Each row is a point. The window is the flat piece filled in between its corners: a triangle in 3 columns, a solid with four corners in 4, and so on. A path goes straight from each point to the next, and from the last back to the first. After which points does the path pass through the window?

Window (3 x 3)
0:  0.009 -0.026 -0.035
1: -0.012 -0.006 -0.026
2:  0.008  0.042  0.027
Path:
(1): -0.009 -0.013  0.025
(2): -0.007  0.033  0.032
(3): 0.014 0.052 0.020
(4):  0.003  0.023 -0.026
(5): 0.003 0.003 0.009
(6): -0.016 -0.037 -0.026
(7): -0.009 -0.002 -0.065
(8): -0.003  0.053 -0.009
Through the window after points: 4

Window (3 x 3)
0:  0.026 -0.039 -0.006
1: -0.018  0.042 -0.006
2: -0.005 -0.033 -0.011
Path:
(1):  0.024 -0.001 -0.039
(2):  0.016 -0.038  0.025
(3): -0.004 -0.041  0.022
(4): -0.001 -0.015 -0.025
(5):  0.040 -0.020 -0.041
(6): -0.002 -0.019  0.013
(7):  0.001 -0.037  0.008
(8): -0.012 -0.022 -0.035
(9):  0.016  0.034 -0.030
(10): -0.008  0.026  0.008
(11): -0.021  0.001  0.024
(12): -0.016  0.012 -0.039
(13): -0.006  0.029 -0.038
(14): -0.028  0.042  0.032
(15):  0.003 -0.051  0.022
(16):  0.011 -0.052 -0.028
Through the window after points: 3, 5, 7, 13

Window (4 x 4)
0:  0.022  0.029 -0.036  0.004
1: -0.043 -0.024 -0.027 -0.014
2:  0.000 -0.008 -0.038  0.024
3:  0.000 -0.017  0.043 -0.028
Path:
(1): -0.033 -0.005  0.040 -0.011
(2):  0.000 -0.044  0.005 -0.020
(3):  0.032  0.008 -0.036  0.000
(4): -0.014  0.016  0.005  0.033
(5): -0.008  0.027  0.061 -0.022
(6):  0.012 -0.050 -0.012 -0.018
(7):  0.013 -0.048 -0.011 -0.021
(8): -0.029  0.008 -0.011 -0.014
(9): -0.041  0.004 -0.013 -0.006
(10): -0.024 -0.034 -0.013 -0.019
(11):  0.015 -0.008 -0.066 -0.009
(12):  0.004  0.040 -0.026  0.047
(13): -0.017  0.006 -0.018  0.035
(14):  0.023 -0.029 -0.058 -0.004
(15):  0.021 -0.030 -0.010 -0.026
(16): -0.008  0.004 -0.002  0.011
Through the window after points: 5, 9, 13, 15

Window (6 x 6)
0: -0.006  0.021 -0.004 -0.022 -0.004  0.031
1:  0.055 -0.002  0.003 -0.004  0.020 -0.019
2:  0.016  0.008 -0.041 -0.018  0.054  0.013
3: -0.011 -0.055 -0.020  0.025  0.013  0.009
4: -0.059  0.064  0.001  0.021 -0.042  0.017
5: -0.035  0.021 -0.017 -0.022 -0.005 -0.004
Path:
(1):  0.040  0.021 -0.062 -0.008  0.028 -0.011
(2):  0.013  0.037 -0.049  0.006 -0.028  0.033
(3): -0.037 -0.015  0.012  0.018  0.018 -0.019
(4):  0.001  0.003  0.013 -0.004  0.035 -0.019
(5):  0.030 -0.008 -0.037  0.003  0.013  0.003
(6): -0.027  0.024 -0.027 -0.012 -0.013  0.020
(7): -0.025  0.030  0.014 -0.010  0.015  0.052
(8):  0.002  0.002  0.047 -0.023  0.022 -0.007
(9): -0.009  0.013 -0.064  0.003 -0.018  0.048
(10):  0.027 -0.001 -0.050 -0.016  0.018  0.011
(11): -0.011 -0.013  0.013 -0.018  0.043  0.012
(12): -0.015  0.026  0.025 -0.001  0.019  0.009
(13): -0.032  0.019 -0.024  0.022 -0.022  0.007
(14): -0.008  0.016 -0.051  0.011  0.001  0.015
(15): -0.017  0.032  0.007 -0.015  0.032  0.003
(16): -0.027 -0.007  0.002 -0.024  0.063  0.043
Through the window after points: 8, 16

Window (8 x 8)
0: -0.011  0.008  0.037 -0.048  0.000  0.016 -0.029  0.014
1:  0.057  0.008 -0.010 -0.050 -0.016  0.002  0.029 -0.012
2: -0.016 -0.008 -0.027  0.023  0.004 -0.007 -0.007 -0.014
3: -0.043  0.061  0.066  0.055 -0.003 -0.024  0.000  0.019
4:  0.020 -0.010  0.003  0.032  0.013 -0.038  0.002 -0.048
5:  0.023 -0.029 -0.013  0.024 -0.014  0.010 -0.018 -0.011
6: -0.015  0.004  0.000  0.045  0.021  0.029 -0.021 -0.021
7: -0.026 -0.014  0.018  0.039 -0.001  0.009  0.012 -0.020
Path:
(1): 0.019 0.002 0.019 0.016 0.036 0.032 0.057 0.021
(2): -0.044  0.019  0.024 -0.002 -0.026 -0.011 -0.087 -0.027
(3): -0.044  0.005 -0.004  0.038 -0.038  0.000 -0.008 -0.028
(4): -0.006  0.013  0.047  0.033  0.024 -0.003  0.014  0.005
(5):  0.027 -0.041 -0.001  0.019  0.010  0.017  0.004  0.040
(6): -0.013  0.006  0.009  0.008 -0.017  0.002 -0.022 -0.043
(7): -0.011  0.028  0.020  0.020 -0.033 -0.003 -0.004 -0.010
(8): -0.025  0.019  0.030  0.035  0.018 -0.014 -0.006  0.007
Through the window after points: 1, 3, 5, 7

Window (9 x 9)
0: -0.046 -0.023 -0.020 -0.040  0.000 -0.020 -0.039 -0.042 -0.004
1:  0.006 -0.053  0.023 -0.020  0.046 -0.022 -0.018  0.032 -0.016
2: -0.013 -0.034  0.029  0.015  0.032  0.002 -0.065  0.035 -0.015
3: -0.012  0.016 -0.003  0.025  0.017  0.022  0.051 -0.029  0.000
4: -0.039  0.018 -0.022 -0.053 -0.022 -0.037 -0.040  0.000  0.009
5:  0.022 -0.011 -0.057  0.052  0.037  0.006  0.048 -0.014  0.003
6: -0.006  0.021 -0.008 -0.058  0.010 -0.040 -0.063 -0.039 -0.010
7:  0.033 -0.012 -0.038  0.022 -0.009  0.035  0.046 -0.023 -0.014
8:  0.006 -0.030 -0.016 -0.012  0.066  0.034 -0.015  0.031 -0.011
Path:
(1):  0.008 -0.007 -0.003 -0.017  0.012  0.001  0.002 -0.044  0.051
(2): -0.004 -0.030 -0.022  0.003  0.006  0.003 -0.011 -0.032  0.033
(3):  0.003  0.027 -0.037  0.022  0.044 -0.017  0.021  0.046 -0.058
(4): -0.030  0.015  0.005 -0.006  0.010 -0.023 -0.015  0.034 -0.070
(5): -0.006 -0.022 -0.028 -0.031  0.011  0.004 -0.023 -0.045  0.045
(6): -0.010 -0.015 -0.005 -0.019  0.006 -0.010 -0.018 -0.016  0.011
(7): -0.019  0.025 -0.044 -0.013 -0.004 -0.032 -0.014  0.003 -0.058
(8): -0.034  0.004 -0.016  0.000  0.029 -0.009 -0.020  0.005 -0.056
(9):  0.001 -0.015 -0.003 -0.023  0.008 -0.017 -0.034 -0.001  0.019
(10): -0.015 -0.031  0.001  0.000  0.008 -0.003 -0.039  0.004  0.040
(11): -0.018 -0.008 -0.013 -0.012  0.034 -0.015 -0.018 -0.007 -0.026
(12): -0.014  0.000 -0.021 -0.029  0.016 -0.029 -0.015 -0.005 -0.040
(13): -0.006 -0.005 -0.006 -0.021  0.011 -0.009 -0.041 -0.021  0.017
(14): -0.007 -0.009 -0.005 -0.015  0.022 -0.019 -0.021 -0.001  0.022
(15): -0.029 -0.008 -0.020 -0.015  0.027 -0.011 -0.012  0.006 -0.035
(16): -0.022  0.008 -0.034  0.002  0.009 -0.001  0.028 -0.004 -0.046
Through the window after points: 2, 4, 8, 12

Window (11 x 11)
0:  0.026 -0.038 -0.012  0.038 -0.048 -0.030  0.024  0.007  0.060  0.038  0.005
1: -0.025  0.051 -0.012  0.029  0.036 -0.005 -0.030 -0.031  0.028  0.003 -0.011
2: -0.033 -0.030  0.048  0.011 -0.025 -0.017 -0.007 -0.045  0.019  0.012  0.025
3: -0.052 -0.013 -0.015 -0.002  0.010 -0.019  0.059  0.121 -0.057 -0.071  0.021
4:  0.025  0.002  0.027 -0.052 -0.026 -0.007  0.016  0.026  0.025 -0.013  0.001
5: -0.048 -0.008 -0.015 -0.021  0.055 -0.035 -0.003 -0.014  0.018  0.021  0.061
6: -0.010  0.048  0.001  0.026  0.019  0.022  0.060 -0.003 -0.001  0.016 -0.033
7: -0.002 -0.035 -0.001 -0.006 -0.036  0.021  0.001  0.009  0.010  0.032  0.004
8:  0.004 -0.027  0.011  0.018  0.018  0.031  0.010 -0.049  0.046 -0.022 -0.001
9:  0.026 -0.051 -0.003 -0.050  0.015 -0.032  0.004 -0.047 -0.006  0.014 -0.015
10:  0.035  0.006 -0.004  0.007  0.030 -0.008  0.016 -0.005 -0.027  0.014  0.022
Path:
(1):  0.010 -0.022  0.011 -0.020  0.024 -0.020  0.004 -0.015  0.024  0.025 -0.018
(2):  0.003 -0.016 -0.016 -0.005 -0.011 -0.005  0.004 -0.026 -0.010 -0.001  0.012
(3): -0.008  0.001 -0.011 -0.001 -0.019  0.001  0.026 -0.006 -0.020 -0.022  0.007
(4):  0.007  0.016  0.011  0.016  0.041 -0.004  0.030  0.003  0.014  0.035 -0.007
(5): -0.025 -0.016  0.016 -0.002  0.034 -0.011  0.023  0.019 -0.015  0.001  0.007
(6):  0.004  0.013 -0.014 -0.016 -0.010  0.000  0.014 -0.025  0.010 -0.009  0.011
(7): -0.022 -0.007 -0.026  0.016 -0.051 -0.003  0.010 -0.034  0.029 -0.018  0.002
(8):  0.024 -0.031  0.012  0.020 -0.001 -0.025  0.021  0.015  0.033  0.042  0.013
Through the window after points: 1, 3, 7
